Every row gives one point. Each copy is the shape, with its points in the same order, stretched, turned, moved and blurred by noise. Say if it was mirrored as well.
In the rows, zero is written as 128.

Shape (7 x 2):
[[114 105]
 [134 176]
 [131 179]
 [216 129]
 [ 99 126]
 [143 174]
 [104 138]]
Copy 1 (7 x 2):
[[136 125]
 [ 80 111]
 [ 76 106]
 [145 224]
 [119 102]
 [ 87 126]
 [111  99]]
Copy 1 is: only turned
Copy 2 (7 x 2):
[[129 113]
 [112 163]
 [104 161]
 [177 175]
 [109 123]
 [111 166]
 [108 132]]
Copy 2 is: only turned

Shape (8 x 3):
[[195 168 103]
 [130  93  97]
 [123  84 134]
 [130 140 153]
 [114 108  91]
 [144 125 102]
 [103 130 195]
 [128 108 123]]
Copy 1 (8 x 3):
[[108  85  55]
 [150 140 116]
 [111 156 134]
 [ 76  99 141]
 [151 132 131]
 [135 115 102]
 [ 48 122 180]
 [116 134 125]]
Copy 1 is: only turned
Copy 2 (8 x 3):
[[146  47 131]
 [147 146 116]
 [115 157  99]
 [ 94 114 127]
 [142 144 137]
 [139 113 129]
 [ 50 139 124]
 [117 136 115]]
Copy 2 is: only turned
Copy 3 (8 x 3):
[[ 47 155  41]
 [165 103  73]
 [154  86 115]
 [103 142 130]
 [167 130  87]
 [127 133  70]
 [112 130 197]
 [139 115 106]]
Copy 3 is: mirrored
Copy 4 (8 x 3):
[[139 133 224]
 [188 180 127]
 [144 172 102]
 [ 97 105 129]
 [185 162 124]
 [162 156 148]
 [ 62  94  79]
 [148 153 127]]
Copy 4 is: mirrored

Shape (9 x 4):
[[139 165 162 169]
 [ 97 156 110  73]
 [ 85 110 145  81]
 [ 99 163  98 168]
 [171 109 158 123]
 [ 97 104 123 122]
 [173 122 112 129]
 [136 158 141  84]
 [ 94  97 180 124]]
Copy 1 (9 x 4):
[[ 49 130 125  71]
 [168 125  97 121]
 [176 167 105 106]
 [127 108 167  92]
 [ 72 159 110 165]
 [155 160 146 124]
 [105 126 136 189]
 [109 128  75 124]
 [133 196 126  73]]
Copy 1 is: only turned
Copy 2 (9 x 4):
[[142 169  78 120]
 [131 135 197 126]
 [182 146 177 119]
 [124 112 113  67]
 [168 162 100 195]
 [171 119 140 119]
 [130 133 110 182]
 [128 164 171 145]
 [200 161 122 118]]
Copy 2 is: mirrored
Copy 3 (9 x 4):
[[178 134 188 108]
 [161 111  67 142]
 [122 100 101 171]
 [197 196 139 108]
 [107  68 144 104]
 [121 136 112 141]
 [125 101 112  74]
 [152  79 104 125]
 [115 104 162 173]]
Copy 3 is: mirrored
Copy 4 (9 x 4):
[[150 154  94 211]
 [ 97  66 191 118]
 [118  58 168 107]
 [ 96 141 113 176]
 [163 136 133 147]
 [117  96 137 115]
 [143 145 148 138]
 [125  98 178 148]
 [146  90 108 141]]
Copy 4 is: only turned

Shape (12 x 8):
[[105 120 105  89 131 169 122 115]
 [152 185  79 124 143 107 103 149]
 [189  69 134 111 144 144 136 117]
 [ 84 179 150 111 155 118 113 127]
 [159 181 105 122 129 118 141  92]
 [129  74 134 147 147  86  82 155]
 [ 98 193 114 155 158 143 116 107]
 [ 80 165 149 133 101  94 102  97]
 [122 128 105 117 160 163  85  43]
 [104 126  90 112 123 142 182 128]
 [147  69 121 148  99 199 108  90]
 [135 107 174 127 109 156 140 111]]
Copy 1 (12 x 8):
[[120 141 111 105  66 154 123 160]
 [118 184 124 139 147 186 119  88]
 [144 104 103  79 100 113  81 111]
 [106  93 189 153 140 178 169 134]
 [108 166  87 145 117 130 139 105]
 [141 121 189  62 179 150  81 112]
 [ 61 168 152 181 120 147 130 123]
 [110 128 175 116 173 148 168 183]
 [ 20 154  89  94  95 144 111 149]
 [174 160 118 116  73 115 143 139]
 [ 94 157  89  87  89  96  34 193]
 [132  90 144 124 105 112 106 179]]
Copy 1 is: mirrored
Copy 2 (12 x 8):
[[ 66 108 105 159 129 102 140 136]
 [143  93 179  84 100 142 147 151]
 [ 98 134  86 148  68 178 118 125]
 [130 121 161 139 164  91 103 121]
 [114 136 154 152 164 182 156 136]
 [205 116 125 106  41 101 102 147]
 [122 127 144  91 203 117 140 138]
 [183 154 158 191 175 102 124 156]
 [ 81  72  66 170 197 155 129 144]
 [ 96 151 136 142 125 108 182 109]
 [ 89 157  41 154 131 140 142 186]
 [113 189 102 179 131 136 111 143]]
Copy 2 is: mirrored
Copy 3 (12 x 8):
[[117 100  95 123 104 124 133  87]
 [176  93 113 108 145 141  83 143]
 [ 99 173 166 136 118 148 100  70]
 [151 109  93 153 134 141 169 169]
 [165 154 114  92 135 144 123 151]
 [127 136 119 169 161 109  86 117]
 [184 101  78 117 175 147 161 150]
 [161 142  92 147 151  92 156 170]
 [196 121  71 116 110 127 117  36]
 [ 72 122  85 105 144 141 144 148]
 [112 141 156 106 146  93 143  32]
 [ 93 183 164 140 136 121 175 127]]
Copy 3 is: only turned
Copy 4 (12 x 8):
[[ 89 162 123 110  69 133 144 111]
 [ 92 112 142 125 177 163 164 121]
 [ 78 170 160 167 104  84  94 122]
 [111 133 140  61 158 138 130 110]
 [ 76  91 169  94 143 116 132 141]
 [140 143 114 156 160 162  91  77]
 [108  96 107  66 162 126 152 110]
 [120  83 145  61 152 155  88 123]
 [  9  94  90  63  99 122 124  82]
 [137 152 159 128  63 112 161 107]
 [ 82 138  89 151  79  94 111 137]
 [118 151 150 119 127  82  83 160]]
Copy 4 is: mirrored
